Rows are points. The window is the flat piece filled in between its corners: a triangle in 3 columns, a solid with four corners in 4, and so on. A path goes straight from each point to the next, and from the last back to the first. After which points does the path pass through the window?

Window (4 x 4):
[[-12 -22   7   6]
 [-10  18  12  23]
 [ 33  11  12  10]
 [ 12  33 -95 -52]]
Path:
(1): [ 15  18 -22  23]
(2): [ 11  34  23 -34]
(3): [ 12  38 -44 -78]
(4): [ 17  16 -78  -3]
(5): [ 15 -16   2  49]
(6): [-1 -8 41 -7]
(7): [ 12   6  -2 -32]
(8): [ 30 -14 -43  13]
Through the window after points: 3

Window, 8 rows:
[[ 64 -29 -22 -13  45 -17   5 -24]
 [-60  31  39 -51  80   8 -55 -23]
 [ 13 -44  14  15  27 -41  23  -9]
 [ 41 -64  17  -9  -3 -29 -34 -15]
 [-52  59  -7  42 -21  39 -64 -25]
 [  1  55  66 -34  42  64   9 -26]
 [ 27 -65 -17 -55   8 -30  30 -20]
 [-18  81   5  21 -33 -13 -57  10]]
Path:
(1): [ 16  23  18   1   3 -33 -32 -80]
(2): [  1  -3  -1  12  17  19 -32  56]
(3): [ -9  31   5   1  -8   1 -40  21]
(4): [ -5  71  12  16 -24 -56 -29 -71]
(5): [ 15  31  14  -9  25  -1   3 -60]
(6): [  3   4  12 -22  37  29 -10  22]
(7): [-41  11   5 -30  38  34 -34  52]
(8): [ -1  34  25 -19  20 -28 -14 -95]
(9): [ 11  12  31 -30  23   7   7 -41]
(10): [  6   8  24 -34  27  30   5  -2]
(11): [  0  -1   4  11  10   3 -38  30]
(12): [  6  19  19  -7  -9 -19 -36 -26]
(13): [ 11 -24  18  -3   0 -41 -11 -56]
(14): [ 17 -31   9   4  16  -3 -19  13]
(15): [ 35 -58 -12 -32  52   9   1  14]
(16): [ 28 -35  25 -27  41 -46  19 -94]
Through the window after points: 3, 9, 11, 13

Window:
[[  9 -22  -3 -24 -60  21  14  33  52  12  10]
 [-14 -29 -41 -72  26  15  45  16 -25  29  18]
 [-20 -32 -29 -12  16  66  27  18  37 -13 -17]
 [-18  33 -19  55  -6 -26  15   2  48   0  19]
 [-28 -15  61 -13  21  47   3  34 -14  17  13]
 [ 37 -40  -5 -26  24  24  43  21 -17 -25   7]
 [-30 -52  15 -34  18  16 -33  26  12 -14   8]
 [  6 -40 -41  -9  -1  36   1   9 -26  28   5]
 [-20  46  13 -24 -57 -31  12 -86 -61 -45  37]
 [ 23  24  11  15  52  -1   4 -30  69  87  -7]
 [  2  95 -56 -27 -16 -14 -19 -35 -42 -52  37]]
Path:
(1): [-14 -10 -13 -14  -4  25  15   2  11 -13  34]
(2): [-11  -6 -10 -12  -2   7  18  15  -6  -3  -9]
(3): [-25 -15 -12 -24 -15  20  17  22 -24 -20 -24]
(4): [-13 -21 -17 -22   0  38  15   6 -12 -28  48]
(5): [ -2  -1 -19 -14   5  20   2 -17  -6   5  39]
(6): [ -5  17  -4  -9 -13   0   8  -3 -20   3 -20]
(7): [-24  10 -24 -43  13 -16  31  25 -29  23 -53]
(8): [  0  -6 -31 -25   4  32  13 -13   7 -13  59]
Through the window after points: 5, 7

Window:
[[-18 -15 -30 -12 -37   5  -9  20  16   8   4  34 -23  22]
 [ -1 -70 -13   6  46  24 -37  15  11  17  -8 -23 -23  11]
 [ 37   2  16   5  21  17  19  18 -14 -33   4  13 -15  -5]
 [-10 -39 -35 -40 -51  12 -23 -95  18 -16  53  42  -1  -1]
 [  7  23  41 -16 -29  -6 -18  16  29   6 -51  -1 -25  -4]
 [  7  10 -31 -10  34  -1 -16  26 -16 -41  25 -16 -31 -23]
 [ -1   8 -37  87   0  26 -10 -19  -7   7  20  18 -33  23]
 [-24 -16 -22   0 -47  -6 -41  30 -14 -21  -4   1   3 -16]
 [-30   8 -41   0   0  12  -3  -3 -12  17 -16  29  -3  11]
 [  2  32   9  -3  14  -5 -29  15  -9 -10  71  25  11 -19]
 [-34  16 -13 -17 -18  25   2   3   5  -8  11 -55  -3   0]
 [  0  17 -18 -21 -17  32 -28   4 -17  20  15   6 -17  -3]
 [ 24  23 -12  38  16 -20  28 -23 -36  17  80   4 -16  -4]
 [ 19  15 -51   2  -2  13   8  15   8 -16  -9 -41   6   2]]
Path:
(1): [ -6 -16 -33   4  -7  28  12  12  23  11   6  -3  -9 -51]
(2): [ -9   1 -18   1  -3  27  14   3  15  16  11  20 -12 -36]
(3): [ -1   0 -17 -11 -12  -9 -29  -2 -20 -26   0   4 -10  47]
(4): [ -3  -2 -34  -2   4   0 -14  -2 -21 -19  23 -11   0  33]
(5): [ -5  -6 -46  14 -16  41  13   0  17   4  23  -9 -11 -50]
(6): [  5  -6 -13  13  11   9  -1   3   1  14  22   5 -19 -15]
(7): [ 11  -7  -4   4   9 -11 -23 -13 -33  -8  31 -26  -9  44]
(8): [  1  17 -24  -3 -17  -5 -10  -9 -14  -9  24  13 -10  27]
(9): [ -9   9 -22  10 -19  12  11   2   2   7  25  21 -15 -28]
(10): [ -7  -3 -20   2 -14  10 -12  14   3   3   8   4 -16 -20]
(11): [  0   3 -16  -3  -9  -2 -14   9  -4 -13  11   0  -6  18]
(12): [  6  11 -18   1 -15  -3 -18   0 -19 -23  -4 -11 -16  44]
Through the window after points: 2, 6, 10

Window:
[[ 14  33 -36 -12 -18   1 -63   2  72 -22  -1  45  11  24]
 [  1   5  60  30  10 -36  41 -15  70 -25 -66  22  49  15]
 [-17 -17  41 -20 -53  48   9 -13  49 -10  10  -2  21 -47]
 [-50  71  11 -53 -35   3 -19 -44 -26  59  38 -39  -2 -37]
 [ 58 -24 -24  43 -12 -19   7  24  28 -94  25  62 -65 -35]
 [ 29 -24  13  24  15  17 -75   0  18 -12 -19  16  40 -19]
 [-53  -3  -4  15  17  57  49 -14  54  -5 -35 -10  -1  -6]
 [ 70 -52 -56  53 -36 -22 -23  50  27   7  -2 -46  12  36]
 [ 10 -25   7 -49 -30 -13 -32   2 -31 -14 -39  24  17 -31]
 [-95 -77   9  46 -17  25  92   1  -5 -24  25  -7   8   8]
 [-49  13 -24  44 -29  78  -5  72 -25 -33 -29  -2  58  41]
 [ 70 -25 -29  -4 -33 -53  39 -38 -19 -55   2  20  53 -32]
 [ 55 -74 -11 -26  17 -10 -39  73  -4 -17  36 -36  30 -31]
 [  1  18   4 -20  35  13 -15  34 -30  94  14  75  -8 -27]]
Path:
(1): [  5   0   1 -15   1  41  -2  -1  -3 -29  15  18  -4  37]
(2): [  0   4  14  -1  -9  14   5 -14  17 -11  -6  12   9  16]
(3): [-20  -6 -22  41 -18 -18   6  26  22  -2 -36  46  30 -64]
(4): [  1 -10 -17  16  10 -40 -37  27  27   4 -30 -13  31 -43]
(5): [ 62  -4   1   2 -20  13 -13   0  18 -30   0  36   5   7]
(6): [ 58 -12   8 -34  22  34   4 -26   0 -16  24 -23 -13  49]
(7): [ -4 -15 -23  25 -45 -17  -2  19  14 -11 -10   8  38 -28]
(8): [-24   9 -14  14 -30  -8 -12  20  22  13  -8 -17  26 -58]
Through the window after points: 6, 8

Window:
[[ 52  47  23 -37  25  43  -5  66 -20  43  71  17 -20  54]
 [-17  13  22 -11 -19 -39  18 -14 -33  31  -8 -57 -11 -36]
 [ 17   5  34 -17 -18  14 -34 -26 -11 -94 -11 -49   2 -29]
 [ 26  10   9  86  41 -70 -30 -24  44   1   0  10 -41 -34]
 [ 15   6  95  49 -24  -7   0  47   3 -68 -18  24   7  -8]
 [-53 -38 -14  -1  37 -45   1   8   4  19  28  50  14 -19]
 [-31  -1  45   5   6 -45  -4 -15 -30   3  53  52  -8  28]
 [ 44  39  16 -65   6  37  53   7  13  16  37   5 -26  40]
 [-31  25  59 -52   5 -60 -22   1  24 -67 -17  31   0 -51]
 [-64  25  26  31  15  56 -13 -31 -37  31  18  -1  32 -14]
 [ 62 -22  30   8  16 -83 -46  -6  38  11 -75   4 -89   1]
 [  7   1  37   0  11 -33 -17   4  56  13  20  -6  61  13]
 [ 13  24  42  -4 -53 -13  -2   8 -61 -24  10  69  30 -11]
 [-60  28 -19  20 -48 -14 -60  -5  -3 -67   8  43 -41   8]]
Path:
(1): [-21  -9  76  10 -70  17 -17 -16   0  22  36  35 -11 -32]
(2): [ 37 -22  38 -26 -40 -26 -28  -8  30   0  -1  26 -55 -17]
(3): [  7  21  27  13  15 -43 -12   7 -21 -10 -22  21  -5   4]
(4): [  5  46  -1   9  20 -57   1  13   6 -52 -38  -9  30  51]
(5): [ 24 -12  49 -16 -15  -3  -8   2   7  10  43  34 -45 -36]
(6): [ 15  -8  48 -28 -18   8   5  -3  10  17  27  13  -1 -37]
(7): [ 23  48  20  -7  27 -31   9  17 -35 -20  -1  -9   7  48]
(8): [ 12  27  16   2  25 -16  -4  14  -9 -12   8   5  -7  31]
(9): [-10 -29  34  12 -67  22 -20 -36   1  15  25   2 -17 -43]
(10): [ 14 -33  59  41 -31   3 -22   5  44  14  34  20  -5 -66]
(11): [-19  16  10  -9  30 -41   4   9 -19 -30  -8  23  -1  23]
(12): [-18  31 -14  -5  45 -41   1 -16 -19 -38 -13  -1   6  15]
(13): [ -3   3  42 -14 -20 -11 -23  -2  10  27  31   9  -9 -20]
(14): [  9   3  43  -3 -37  -6 -26   0  13 -14   4  16 -11 -16]
(15): [  0  82   3  -1  31  -1   0   5 -63 -49   6 -31 -19  43]
(16): [ -3  17  14  -1  25 -51   0   9 -35 -29  12  43  10  23]
Through the window after points: 2, 10, 16
